Rows are points. Each copy is the shape, with its points in the same order, stretched, turned, moved and blurred by noise. Say if it was mirrored as well.

Shape, 7 rows:
0.002,-0.090
-0.034,0.032
-0.028,0.027
0.000,0.038
-0.003,0.018
-0.019,0.009
0.002,-0.019
Copy 1 (7 x 2):
-0.080,0.058
0.015,-0.029
0.019,-0.021
0.038,-0.006
0.018,0.002
0.004,-0.003
-0.016,0.024
Copy 1 is: mirrored
Copy 2:
-0.083,0.030
0.020,-0.040
0.017,-0.034
0.035,-0.019
0.014,-0.006
0.002,-0.022
-0.021,0.005
Copy 2 is: mirrored
Copy 3:
0.075,-0.028
-0.051,-0.015
-0.040,-0.010
-0.033,0.026
-0.018,0.010
-0.021,-0.006
0.017,-0.004
Copy 3 is: only turned

Shape (9 x 3):
-0.015,-0.017,0.044
-0.035,0.022,0.067
0.021,0.046,-0.036
0.040,0.025,-0.025
0.036,-0.008,-0.015
-0.004,-0.034,-0.008
0.037,-0.011,0.042
-0.013,0.023,-0.007
-0.065,-0.018,-0.036
Copy 1:
0.001,0.012,0.041
-0.039,0.029,0.055
-0.027,-0.054,-0.045
-0.003,-0.063,-0.023
0.008,-0.044,-0.007
0.030,-0.010,0.011
-0.008,-0.034,0.043
-0.011,-0.013,-0.008
0.031,0.036,-0.019
Copy 1 is: mirrored
Copy 2:
-0.043,-0.035,0.035
-0.055,0.000,0.067
0.015,0.040,-0.002
0.023,0.007,-0.004
0.014,-0.012,-0.010
-0.027,-0.024,-0.022
0.006,-0.035,0.029
-0.028,0.016,0.012
-0.075,0.018,-0.034
Copy 2 is: only turned

Shape, 12 rows:
0.007,-0.001,-0.038,-0.060,0.054,0.023
-0.023,-0.002,0.024,-0.016,-0.016,-0.001
-0.039,0.003,0.040,0.020,-0.043,-0.014
0.011,-0.011,0.006,-0.005,-0.033,-0.044
0.031,0.008,0.037,0.031,0.004,-0.022
-0.004,-0.013,-0.008,0.031,-0.016,-0.058
0.047,-0.037,-0.006,-0.064,-0.026,-0.050
-0.027,-0.005,0.022,-0.018,0.063,-0.007
0.046,-0.029,-0.051,-0.053,0.027,-0.005
0.043,0.008,-0.062,-0.007,-0.042,0.024
0.016,-0.039,-0.027,0.016,-0.043,0.016
0.003,0.032,0.022,0.014,-0.018,0.017
Copy 1, 12 rows:
0.044,-0.007,-0.022,-0.040,0.030,0.015
-0.018,-0.015,0.035,0.017,0.012,0.020
-0.061,-0.006,0.043,0.032,0.004,0.023
-0.020,0.005,0.023,0.019,-0.032,-0.040
-0.004,0.015,0.006,0.071,-0.024,0.001
-0.044,0.018,-0.004,0.018,-0.023,-0.037
0.033,-0.011,0.025,0.012,-0.048,-0.088
0.009,0.005,-0.003,0.030,0.066,0.013
0.043,-0.009,-0.033,-0.026,-0.016,-0.045
-0.004,-0.011,-0.019,-0.043,-0.067,0.009
-0.034,-0.042,-0.009,0.003,-0.038,0.002
-0.011,-0.003,0.025,0.030,-0.015,0.051
Copy 1 is: only turned
Copy 2 (12 x 6):
-0.004,-0.073,-0.008,-0.030,0.031,0.019
-0.013,0.015,0.018,0.000,-0.028,-0.015
-0.014,0.057,0.020,0.026,-0.053,-0.025
0.034,0.015,0.003,0.013,-0.045,-0.050
0.032,0.035,0.015,0.024,0.012,-0.029
0.032,0.021,-0.010,0.056,-0.040,-0.046
0.058,-0.038,0.010,-0.032,-0.039,-0.067
-0.037,-0.032,0.021,0.023,0.038,-0.012
0.050,-0.074,-0.006,-0.026,0.004,-0.007
0.069,-0.001,-0.029,-0.032,-0.046,0.025
0.052,0.008,0.013,0.007,-0.062,0.016
0.007,0.046,0.004,-0.006,-0.009,0.006
Copy 2 is: only turned
